Every row gives one point. Two turns around zero, p and q, are shown by what they do to some points. Write where each new point lands after one turn and then the other. Backwards means that the second turn is done in reverse. Each puzzle has new turns, and all numbers are rounded.

Turn p:
[-1.6  1.5  1.3] -> [-0.8 -0.5  2.4]
[ 2.5 -7.1  2.0] -> [ 7.3 -0.5 -2.7]
[ 1.2  4.2 -1.3] -> [-3.7  2.6  0.4]
[-2.2  1.4 -2.0] -> [-2.8 -1.7  0.0]
Turn q:
[4.8 3.4 2.3] -> [-5.4  2.9  1.5]
[-4.3  1.0 -3.5] -> [ 1.4 -4.7 -2.7]
[1.0 3.9 0.1] -> [-3.9 -1.0  0.0]
[-4.3 -0.9 -1.2] -> [ 2.9 -3.5 -0.4]
[ 1.5 -4.5 -0.4] -> [ 3.3  3.4 -0.7]
[ 1.3 -2.9  2.6] -> [1.7 2.9 2.3]
Where do these land?
q, then p backwards: [-0.8 -2.2  6.8] -> [-1.2  2.3  6.7]
p, then q: [-1.2 -1.6 -3.2] -> [ 2.8 -0.1 -2.5]
p, then q: [-0.8  1.9  0.4] -> [ 0.4 -1.1  1.7]
p, then q backwards: [ 2.8  1.9 -4.0] -> [ 4.2  1.6 -2.8]

Turn p:
[ 3.7 -5.4  8.0 -0.6] -> [ 2.8 -4.1 -8.8  2.2]
[-1.4 -2.8  1.2  1.7] -> [-2.0 -2.1 -1.2  2.1]
[ 1.8  0.7 -3.7 -0.7] -> [ 0.1 -0.2  2.2 -3.6]
[-2.3 -1.4 -1.9  0.8] -> [-2.0 -1.4  2.2  0.9]
[-3.3  3.4 -0.7  1.9] -> [-2.2  3.6  2.3  1.8]
[ 1.1  3.9 -2.5 -4.8] -> [ 4.5  2.3  3.6 -2.6]
[ 0.5  1.6 -0.4  1.8] -> [-1.4  1.8 -0.3 -0.9]
Turn q:
[-6.8  2.6  0.8 -2.5] -> [-6.4  3.6 -1.9  1.6]
[ 3.4 -0.1 -3.5 -2.8] -> [ 2.4  1.8  4.7 -0.7]
[-0.9 -2.8  0.1  6.0] -> [ 3.0 -2.8 -4.2  3.1]
[-4.3 -2.9  1.4  1.5] -> [-0.3  1.5 -5.2  1.3]
[2.0 0.4 1.1 2.1] -> [ 0.9 -3.0  0.0 -0.5]
[ 2.6  4.1  0.5 -1.8] -> [-2.2 -1.7  4.0 -1.8]
[ 4.0 -1.3 -0.4 -2.5] -> [ 2.6  0.6  2.7 -3.1]
Where do these land?
q, then p backwards: [ 3.0  2.2  4.1 -0.7] -> [ 2.7 -2.6 -4.0  0.7]
q, then p: [-1.3 -1.1  3.3  5.4] -> [-2.9 -4.5  2.6 -2.7]
q, then p: [-0.8 -2.5  1.0 -2.3] -> [ 1.9  1.9  1.9 -1.5]
q, then p: [-0.7  4.9 -4.1 -1.6] -> [-1.9  2.5 -2.9  5.0]
q, then p: [-0.2 -3.5 -4.4 -0.8] -> [-0.4  3.9 -2.6 -3.2]

Turn p:
[-3.8  1.3 -1.6  8.8 -0.4  2.1] -> [ 5.1 -1.1  2.1 -3.8 -0.9  7.3]
[ 1.8 -0.5  0.3 -1.5 -3.3  1.6] -> [-2.7  1.9  1.2  2.5 -0.3  0.8]
[2.0 0.0 3.3 2.8 2.7 0.8] -> [ 1.4 -4.5  2.2  0.9 -1.6 -0.3]
[-1.5  0.9  5.6 -1.5  2.0  1.2] -> [ 0.1 -3.6  2.6  1.2  4.1 -2.1]
[ 0.4 -5.3 -1.9 -1.5 -0.1 -1.7] -> [ 1.6  4.1 -0.1  0.6 -2.2 -3.5]
[  3.0   0.3  -1.8  -2.9   1.3 -10.5] -> [-4.2  0.2 -4.0 -5.8 -4.0 -7.0]
[-1.8 -1.6 -2.0 -0.8  3.4  3.4] -> [ 4.4  0.4 -2.3  2.6  1.5  0.1]
[ 1.3  3.1 -0.6 -1.6 -2.4  0.7] -> [-3.8  0.2 -1.2  0.7  0.8  1.9]
[-1.4  1.7 -1.2 -1.9 -3.2  2.4] -> [-2.0  2.4 -0.6  1.2  2.7  2.7]
Turn q:
[ 3.1  4.3  0.0 -1.0  4.0  0.9] -> [ 3.8  4.4  0.0  1.3 -1.7 -2.7]
[-3.7  3.0  2.4 -0.6  1.2  2.2] -> [ 1.9 -1.2 -3.5  4.2  0.1 -0.8]
[ 2.6 -0.6  0.1  2.0 -0.9  0.7] -> [-0.5  2.3  0.0 -1.6  0.1  2.1]
[-1.6 -5.4  1.7 -4.4 -6.8  2.1] -> [ 1.7 -7.6  1.2 -2.7  2.2  5.6]
[0.0 0.1 2.6 0.7 3.3 0.2] -> [ 0.9  1.9 -1.3  1.2  2.8 -1.7]
[ 1.2 -6.6 -1.5 -2.8  0.5 -4.8] -> [-2.0 -2.6  5.5 -4.5  3.4 -2.4]
[-0.5 -1.0 -3.0  0.9 -0.9  2.1] -> [-1.5 -0.1  2.1  1.5 -1.2  2.5]
[-1.1  6.2 -2.2  5.1 -0.4 -3.3] -> [-4.2  2.8 -4.1  0.6 -5.6 -2.6]
Where do these land?
p, then q: [ 2.1  0.4 -1.0 -1.5 -4.6  3.3] -> [-1.4  0.7 -3.8  4.4 -1.0  1.8]
q, then p: [ 0.3 -5.4 -3.7  0.5  1.1  1.7] -> [ 2.2 -3.7  3.8  0.8  3.6 -0.5]
q, then p: [-3.1 -1.1  0.4  0.3  0.6  2.7] -> [ 3.5 -1.0  1.0  0.1 -1.5  1.4]
q, then p: [-0.6 -1.8 -4.7  2.3 -1.8 -0.4] -> [ 0.9  1.2  3.4 -0.4  4.4  1.2]
p, then q backwards: [2.8 4.4 5.0 0.6 0.8 0.0] -> [-4.9 -3.7 -2.1 -1.4 -2.6 -1.7]
q, then p: [-3.7  4.0 -1.2 -2.6  5.8 -1.0] -> [-0.8 -0.8  2.1 -6.2 -5.3 -0.4]
q, then p: [ 2.2 -0.6  5.3  0.3 -1.8 -6.3] -> [-1.0  2.7 -6.3  0.2  1.5 -5.1]
